Each row is a point. Each copy is the shape, with its points in the same order, stretched, turned, moved and blurred by noise. Is it also mirrored, or only turned?
(in the rows, 128 means zero)

Shape:
[[105 171 157]
 [193  88 103]
 [105  81 174]
 [103 141 152]
 [109 110  72]
 [ 91 121 186]
 [134 136 181]
 [194 131  81]
 [133 145  74]]
Copy 1 (9 x 3):
[[107 119  82]
 [169 186 151]
 [134  93 156]
 [108 111 117]
 [ 96 195 160]
 [115  88 121]
 [146  98 102]
 [158 207 117]
 [111 193 121]]
Copy 1 is: mirrored
Copy 2 (9 x 3):
[[143 138 194]
 [162  95  80]
 [ 85  82 158]
 [129 135 179]
 [117 176 117]
 [ 96  98 196]
 [142  90 174]
 [199 131  89]
 [162 179 126]]
Copy 2 is: only turned

Shape:
[[ 88 111 137 138]
 [166 111 145 249]
 [159 131 122 105]
 [153 125 114 108]
 [154  83 138  94]
 [147  78 135  96]
 [ 97  93 140 142]
 [147 134 113  96]
 [138  82 114  99]
 [160  88 101 160]]
Copy 1:
[[101 114  85 112]
 [212  41  84 189]
 [156 134 153 123]
 [161 137 144 119]
 [155 106 148  69]
 [150 106 138  60]
 [113 101  85  99]
 [146 150 146 120]
 [156 123 124  64]
 [203 109 109 106]]
Copy 1 is: only turned
Copy 2:
[[122  85 110 110]
 [154 122  54 217]
 [138 146 148 131]
 [145 145 142 123]
 [164 107 168 133]
 [161 101 164 127]
 [135  76 113 119]
 [133 147 145 113]
 [167 109 148 110]
 [181 133 101 145]]
Copy 2 is: only turned

Shape, 10 rows:
[[121 121 129 148  99 116]
 [150 139  68 186 142 142]
 [ 97 159 105 136  73 144]
 [183 161  44 124 139 189]
 [ 94 101 171 131 112 141]
 [ 65  81 122 102 129 100]
 [213 182  65  85 205 106]
 [ 91 105 173  67 155 114]
 [123  94 112 137  92 144]
 [106  77 162  80  87 100]]
Copy 1:
[[105  93 123 134 117 130]
 [164 121 118 186  82 157]
 [ 85 124 109 135 116 182]
 [196 169 119 169 132 191]
 [ 99  94 163 100 121 121]
 [ 87  81 174 150 155 114]
 [214 209 141 191 159  91]
 [106 126 199 112 171  85]
 [123  82 130 129 125 159]
 [ 90  81 156  97 174 104]]
Copy 1 is: only turned
Copy 2:
[[115 108 134 128 133  95]
 [114  59  86 150 155 164]
 [ 81 126 131 160  96 112]
 [131  75  65 171  66 186]
 [117 139 104 126 128  66]
 [103 137 115  64 125  98]
 [192 128 131 134  69 224]
 [151 197 118  97  89  95]
 [107  80  92 115 116  96]
 [133 147 134  90 100  65]]
Copy 2 is: mirrored

Shape:
[[107  51 211 143 139 131]
 [163 171  61 132 152 128]
 [ 99  50 164 149 132 132]
 [ 88  77 177 205  92 172]
 [155 155  98 147 109 110]
 [ 67  96 140 119 151 162]
 [ 69 136 146 104 132 118]
 [137 129  69 133 123  92]
 [178 165 126 117 146 114]
 [163 141 104  84 100 145]
 [182 130 110 162 130 136]
 [150 124  94 136 139 124]]
Copy 1 (12 x 6):
[[ 62  72 204 118 147  77]
 [163 162  72 155 127 159]
 [ 63  78 170 149 153  75]
 [ 62 136 205 178  80  50]
 [169 151 104 149 108 105]
 [ 40  82 126 140 116 125]
 [ 80  88 102 100  93 104]
 [147 124  70 159 139 105]
 [171 139 118 112 125 149]
 [168  77 110 150  97 154]
 [163 157 143 167 133 127]
 [137 127 107 156 143 129]]
Copy 1 is: only turned
Copy 2:
[[ 79 127 179 182 103 208]
 [177 146  49 111 171 114]
 [ 67 126 143 174 105 188]
 [ 46 200 139 171  54 191]
 [173 159  77 129 106 114]
 [ 49 145 154 138 165 144]
 [ 93 141 159 143 155  87]
 [146 118  55 134 137 113]
 [201 145  94 124 153 132]
 [153 140 106  54 127 123]
 [167 158  62 126 107 171]
 [143 133  79 134 141 139]]
Copy 2 is: only turned
